Each row is a point. Any point is a mix of the corners, with weights that add up to 1. It lies inside the corners' shape when no weight is negative. Is each point inside? If not, which corners have a negative weight?

Corners:
(1): [-6 13 10]
(2): [-22   8 -15]
(3): [ 60 -17  19]
(4): [-46 -53   8]
Points:
[-20 -16   9] -> inside
[28 -9  9] -> inside
[-32 -27   1] -> inside
[16 -9  4] -> inside

Corners:
(1): [ 60 -13 -22  -9 -19 -35 -11  26  29  -1   8  -9]
(2): [-29   4  -1  -9  -3  -2  17  -7 -24   8 -32  14]
(3): [ 30 -23 -20   7 -32 -16 -33  41   5  28   2 -30]
(4): [ -7  14   5 -10  -8 -13   5 -34 -15 -12  18  -9]
(5): [ -7 -13  21  -1 -19   4  18 -49   4 -17  11 -19]
(6): [ -3  -5  29  -7 -30 -11   3 -15   6  -8  26  20]
(7): [ 16 -27 -11  -7 -20  -1   9 -11   0   7  43  -3]
(8): [ -5  -2  24 -24  29 -11   0   1 -31  18 -37  -1]
(9): [ 27  20   8 -16  12   3  -5   4 -23  26 -46  13]
(10): [  1  14  -3 -12   6  15 -14   8  -3 -11 -26  -3]
(11): [ 22   2  13  18   4 -12   7 -13   5 -15  24  12]
(12): [ -6  15  13  -9  17  -6   8 -24   6  32  -2  17]
(13): [  7  32  27 -23  22   5  27  12   1  22 -19   9]
Points:
[ -4   3   4 -13  -7  -4   5  -4 -10  11 -12   0] -> outside (11)
[13  0  4 -7 -5 -3  0 -2 -4  0 -1  0] -> outside (12)
[  7   3   7 -15  -3   3  -4   3  -4  10 -19   4] -> outside (4, 11)
[ 11  -3  19  -8   1 -14   5 -16  -5   5  12  -2] -> outside (2, 10)
[ 20   5  -6 -18   1  -7  -9  31  -3  25 -26   1] -> outside (4, 5, 11)
[ 14   1   5  -3  -6  -9  19 -15  16 -13  28   7] -> outside (3, 8, 9)
[ 2 -3  9 -8  1 -6  7  1 -3  6 -7  4] -> outside (4, 9)
[10 -4  0 -8 -6 -7  5 -4  1  8  5  2] -> inside

Corners:
(1): [ 31 -33  30 -56 -41 -12  16   1  -3 -39  37 -30   7  16 -35  -7 -16   4
 -22  -7]
(2): [-17  11  -9 -12  20  21 -21   1   4  -5 -34  -9  -5 -13  10  31 -18  -1
  -3  23]
(3): [  9  33 -10  27  14  19  -1 -13  17  24  20   9 -38  -1   7  16 -14 -36
 -43  18]
(4): [ 21 -15   3  21 -36 -15  35  34  12 -57 -35 -14  17 -31  27   2 -10  31
  23 -39]
(5): [ 42 -16  18  24  44 -24 -13 -32  33  23  17 -16 -28  10  14 -18   6  30
 -16   1]
(6): [ 14  -8  34   1 -10  -7  -1  12  11  29 -14   9  12  28 -36   7  28   7
 -29  12]
(7): [  7   7  30 -14  19  13 -12 -31  26  13 -21  33  33   8 -31  38  39  40
   2 -31]
(8): [ 49  24 -11 -38 -50   6  28  28  15  11  39 -25 -12   5 -32  40  -3 -46
  16  25]
(9): [-23  30 -10  32  19 -44  18   1 -30  24 -10  25   4 -21 -29 -21  -5 -21
  38  -8]
(10): [ 27  37  -7  32  26   3  11 -21 -17  16  10  -4  -2   7   2  -7  39  20
 -15 -12]
(11): [  2  -8 -11  -1  -3  15 -30   4 -20  37   7  -1 -21  10  17 -16 -18  17
   6 -26]
(12): [ 15  19  22  -3  15 -33 -14 -36   5 -43  10 -29  14  -4  26  -2 -25 -20
 -48 -41]
(13): [ 14   0  19 -10  17   9   6  15  21 -28 -15  24  11  44 -38 -23   2 -36
 -10 -25]
(14): [ 39  10  -3 -36 -10  -3 -21   5  17  15  49  38   5  60 -36  -5  -4   9
  -2  16]
(15): [  4  17 -39 -44  -6 -15 -15 -12  46 -37 -31 -21  -4 -22  14  26 -29  -7
 -45 -25]
(16): [  9  26  -1  -9  35 -43  19 -35 -38   0 -24  -1 -27   9  -1  33  19  20
  11 -28]
(17): [ 30  -8 -34 -44  34 -38   3   3 -20 -30  -9   7  -4  10   1  24 -14 -41
 -41 -38]
(18): [  5  19  28  18 -28  46  25  42  32  17 -46  50  38 -16  20 -45  33  32
  36  -3]
(19): [-21 -30 -12  10  21 -16   0 -22  23   6 -17   3   2  21   9  -3  24 -13
  -8  -8]
(20): [ 32 -18  -9  30   6  15 -10 -29  -3 -22 -32  -5  21   8  22 -20 -13 -17
 -30  -7]
(21): [  3  17  18 -14  -2   4 -23  -6   7  -9 -10  22 -14 -11 -23  19  45  -8
  19   7]
Points:
[ 20   4  23   4  19   3  -2 -24   1  16   2  13  -2  17 -12   6  32   1
 -12 -16] -> outside (2, 4, 9, 14, 15)
[  9  -2   0  -8 -12   7  -1   6  12  -9 -10   8  12   5  -6  -1  -5 -14
 -10  -6] -> outside (5, 10, 16)
[  7   5   4 -11  -5   5   4   9   2  -2 -21  15  10   8 -18   8  14   2
   7  -8] -> outside (3, 5, 12)
[ 28   2   0 -21   3  -8  -9  -2   4 -13   7   0   6  16 -22   9  -9 -10
 -14 -12] -> outside (3, 16, 18, 19)
[  6   7 -11 -18 -17   9  -7  -3  11 -14  -2   0  12 -17   7   9  -9   4
  -3 -13] -> outside (5, 6, 13, 16)
[ 10 -12   4 -17  24 -19 -19 -31  14 -15  -3  -1  -4  22 -17  14  -9 -22
 -35   0] -> outside (4, 8, 10, 11, 18)
[ 22  -1  -2  -6  16  -5  -5  -6  -3   2  -1   7  -4  21 -17   4  -8   6
 -21 -10] -> outside (8, 12, 18, 19, 21)
[ 11   6   4   1   6   2  -6  -6   6   7  -5   7  -4   4   0   0   6   3
  -4 -10] -> inside
